Rows are points. To make a cloud, some directions were put in groups of two or more. Within a group, all points are equally far from the middle, so they leave a hole (a ring in 2 directions, a hollow ball in 3). The other directions are filled evenly. Then the cloud was stretched, turned, moved and blurred a little. Count the holes, and give their numbers of directions, smallest first.
(in the rows, 128 means zero)

Cloud:
[[109  73]
 [119 183]
 [155 182]
 [ 80  97]
 [158  84]
 [107 175]
 [151 184]
 [152 184]
 [ 92  81]
 [164 178]
 [104 176]
 [ 79 144]
 [ 75 110]]
Holes: 1 (2)

Cloud, 29 rows:
[[105 150 127 109]
 [112 108  96 201]
 [122  46 188 140]
 [134 114 197 143]
 [107 188 102 128]
 [161 139  76 106]
 [115 148 179 160]
 [101 103  85  97]
 [ 22  73 129 164]
 [123  83 123 123]
 [126 181 147 142]
 [183 133  64 126]
 [102 108  52  92]
 [101  71  85  77]
 [ 91  56 162 166]
 [187 158 173 193]
 [161  73 133 119]
 [185 126 208  85]
 [108 104 178 122]
 [156 128 163 161]
 [193 181 168 163]
 [119 164 157  95]
 [185 127 158  72]
 [ 77 109 108 173]
 [126 121  78 106]
 [136  77  81  95]
 [ 60 149 179 156]
 [ 51 157 175 100]
 [111  48 131 115]]
Holes: 0

Cloud:
[[ 97  63 159  86 108 193]
 [ 83 153  65  81 102 144]
 [147  84 154 129 178 178]
 [134 125  93 133 135 149]
 [131  90 148 137 160 132]
 [152 181  61  76 103 120]
 [194 135 154  32 142 113]
 [130 110 103  28 158 133]
 [117  70 136  71 211  93]
 [ 89 126 205 123 110 179]
 [148 109 158  58 105 107]
 [120 119  95  82 207 165]
 [ 91 124 164  38 127 120]
 [165 161 100 127 114 114]
 [198 173 115  62  54 173]
 [ 90 122 149 148 142 106]
 [ 52 145 177 154 125 174]
 [155 132  97 144 173  90]
 [151 147  99  98 124 171]
 [121  82 102 135 125 231]
 [101 148 184  72 135 180]
 [ 96 128 133  73 123 143]
 [132 128 115 131 184 124]
 [109 161  45 102 108 135]
 [117 188 139  83 176 180]
 [184 132 139  62 188 138]
 [132 139 189 110 177 110]
 [ 91  96 115  18 130 159]
 [158 144  88  82 148 178]
 [163 150 136  34 139  79]
 [127 118 177  93 138 101]
 [165 116  96 137 119 200]
 [108 119 199  80 130 195]
 [106 129 140 126 213 181]
 [163  60  77  88 165 178]
 [ 90 195  90 113 113 177]
 [100  51 185 137 144 217]
 [142 137  73  91 210 164]
 [103 208 110  63 111 214]
 [118 137 206  92  84 174]
 [120 129 170 109  89 150]
 [105 140 190  67 191 141]
 [ 79 140 163  77 157 114]
 [104 163 173 107 155  79]
 [205 150 103  92 163 158]
 [148 107 114  65 123 195]
 [167 145 133 118  90 213]
 [137 115 174 121  82 120]
 [181 163  92 105 194 152]
 [195  72 121 103 125 137]
 [148 148 152 124 183  79]
 [144 176 155  75 144  81]
 [166 125  84  79 104 154]
 [171  81 177  73 120 135]
 [134 144  79 108  58 216]
 [131  86 164  78  63 122]]
Holes: 0
